Every row gives one point. Each copy is the shape, with its points in the same order, stretched, turned, moved and blurred by noise. Some copies are also mirrored. Which?

Shape (8 x 2)
[[  4  46]
 [  7  33]
 [ 18   6]
 [ 91  -2]
 [ 14 -24]
 [  3 -25]
 [ 15   6]
 [  7   3]]
Copy 1 (8 x 2)
[[  3  54]
 [  7  43]
 [ 18  15]
 [ 89   8]
 [ 11 -18]
 [  2 -15]
 [ 12  16]
 [  4  12]]
Copy 1 is: only turned
Copy 2 (8 x 2)
[[ -44   -7]
 [ -36   -6]
 [  -8  -19]
 [  -1 -102]
 [  23  -16]
 [  25   -5]
 [  -6  -19]
 [   1   -7]]
Copy 2 is: mirrored
Copy 3 (8 x 2)
[[ 17  34]
 [  6  18]
 [ 11 -13]
 [ 76 -51]
 [ -7 -33]
 [-18 -29]
 [  6  -8]
 [ -1  -8]]
Copy 3 is: only turned
Copy 4 (8 x 2)
[[-36  18]
 [-24   9]
 [ -6 -12]
 [-26 -79]
 [ 21 -22]
 [ 24 -14]
 [ -5 -11]
 [  2  -5]]
Copy 4 is: mirrored

Shape (7 x 4)
[[-13 -64 -25  43]
 [-16 -77  -3  17]
 [-32 -64  -8  19]
 [-10  26 -20 -29]
 [ -4  11  16   2]
 [ 25  14  -4 -33]
 [ 14  11 -13  -3]]
Copy 1 (7 x 4)
[[-62 -11 -38  23]
 [-63 -31 -19   7]
 [-61 -16 -21  -7]
 [ 23   2 -17 -46]
 [ 11   1  11 -10]
 [ 35 -27 -11 -26]
 [ 21  -7 -18 -10]]
Copy 1 is: only turned
Copy 2 (7 x 4)
[[-61 -58   8   6]
 [-62 -47  19 -28]
 [-63 -37  13 -18]
 [ -3  21 -34 -29]
 [  0  20   4 -21]
 [ 30   7 -17 -30]
 [  8   1 -11  -9]]
Copy 2 is: only turned
Copy 3 (7 x 4)
[[-18 -67 -10  -3]
 [-10 -58  16 -28]
 [-25 -51   3 -36]
 [  6  39 -43 -34]
 [-16  29  -5 -12]
 [ 34  33 -16 -14]
 [ 10  18 -29  -2]]
Copy 3 is: only turned

Shape (10 x 6)
[[ 22  -1  18 -32  18  44]
 [  6 -16 -31 -36  12 -22]
 [-21 -25  27  -1 -18 -36]
 [ 62  -8  23  -9 -11  40]
 [  7 -20 -31 -40  22  22]
 [  0  -6  13 -29  22  33]
 [ 24  20 -32  13 -74  48]
 [  4 -11 -27  33  24  41]
 [  6  35  22  26 -18  25]
 [-21  -2  10  -4   8 -90]]
Copy 1 (10 x 6)
[[ 49  23  19  31  33   5]
 [ 22 -25 -35  11  29 -29]
 [-14 -13  24 -29  21 -31]
 [ 41  -7  31  37   1  39]
 [ 27  -3 -22  36  47 -15]
 [ 30  25  15  15  39  -6]
 [-42   8  -1  80 -45  10]
 [-28  25 -31  15  18  38]
 [-15  43  18   4 -25  12]
 [  5 -19 -13 -68   9 -50]]
Copy 1 is: mirrored
Copy 2 (10 x 6)
[[ -3   7  29 -30  21  27]
 [ 35  20 -27 -17  10  -9]
 [ -1 -27 -12 -20 -22 -39]
 [ 22  -4  61 -18  -1  22]
 [ 23  20 -14 -15  20  28]
 [ -9   2  10 -26  22  20]
 [ -1  35  48  43 -40  11]
 [  9 -12  12  39  32  21]
 [-27  -2  48  18   3 -18]
 [ 18 -16 -37 -20  -1 -84]]
Copy 2 is: only turned
Copy 3 (10 x 6)
[[  2  -5   2   1   0  66]
 [-26 -44 -16 -23 -12   4]
 [ -3 -22  51  29 -17 -27]
 [ 10  18  46 -39 -17  65]
 [-40 -29 -22 -20   5  40]
 [ -9 -12  -3  17   7  50]
 [-33  85   9 -37 -61  21]
 [-13  34   1 -17  51  17]
 [ 36  51  16   5 -19  15]
 [ 28 -58  18  15 -17 -63]]
Copy 3 is: mirrored

Shape (11 x 8)
[[-10  49  19   4   0  10 -18  -8]
 [-43  -7  33  27  -2  32 -20   4]
 [ 28 -33  15  27 -71  11  -5   0]
 [ -1  18  26  10  -9  42 -17  58]
 [-20 -33  -2  23   1 -41  24 -38]
 [  4 -24  34  19 -46 -19 -48  18]
 [ 33  -2 -19   3  55 -33  23 -43]
 [-17  46  30  44  25   0  21  13]
 [  0   7 -61  23  17 -44 -22 -19]
 [-25  27  22 -25  20   5  40  30]
 [  0  -2 -48   9   7 -44   2 -46]]
Copy 1 (11 x 8)
[[  9  34 -14  26 -19  19 -20 -11]
 [-15 -15  -3  35 -32   3  15   3]
 [ 27   1 -36   1 -12   1  63 -32]
 [ 36 -11 -50  38   2  34  13  20]
 [-30  10  33 -23  -3 -59   2 -13]
 [ 36 -25 -31  -5 -45  -8  19 -24]
 [-11  29  49  -3  33 -40 -44 -35]
 [ -4  31  -3  49  -5 -38 -25  14]
 [ 41  27  59 -17  -9 -12 -12   1]
 [-15  14 -49   2  38  -4 -31  31]
 [ 11  37  50 -31  -1 -18 -10 -16]]
Copy 1 is: mirrored
Copy 2 (11 x 8)
[[-11  17 -26  27  -4 -40  -5 -11]
 [-29  18 -20  -4   9  20 -41 -42]
 [  9 -34  13  27 -63  25 -72  -5]
 [-28  49  -2  31  -9  29 -11   1]
 [ 10 -76   0 -24  35  -8 -32 -22]
 [-44 -17 -15  10 -37  16 -72  27]
 [ 53 -47  14 -10  51 -57  -8   7]
 [-15   5 -20  56  52 -12   4 -28]
 [ 41 -45 -47 -26  33 -34   9  38]
 [-26  16  24   8  39  -3  43 -29]
 [ 46 -68 -23 -29  21 -41   2  11]]
Copy 2 is: only turned
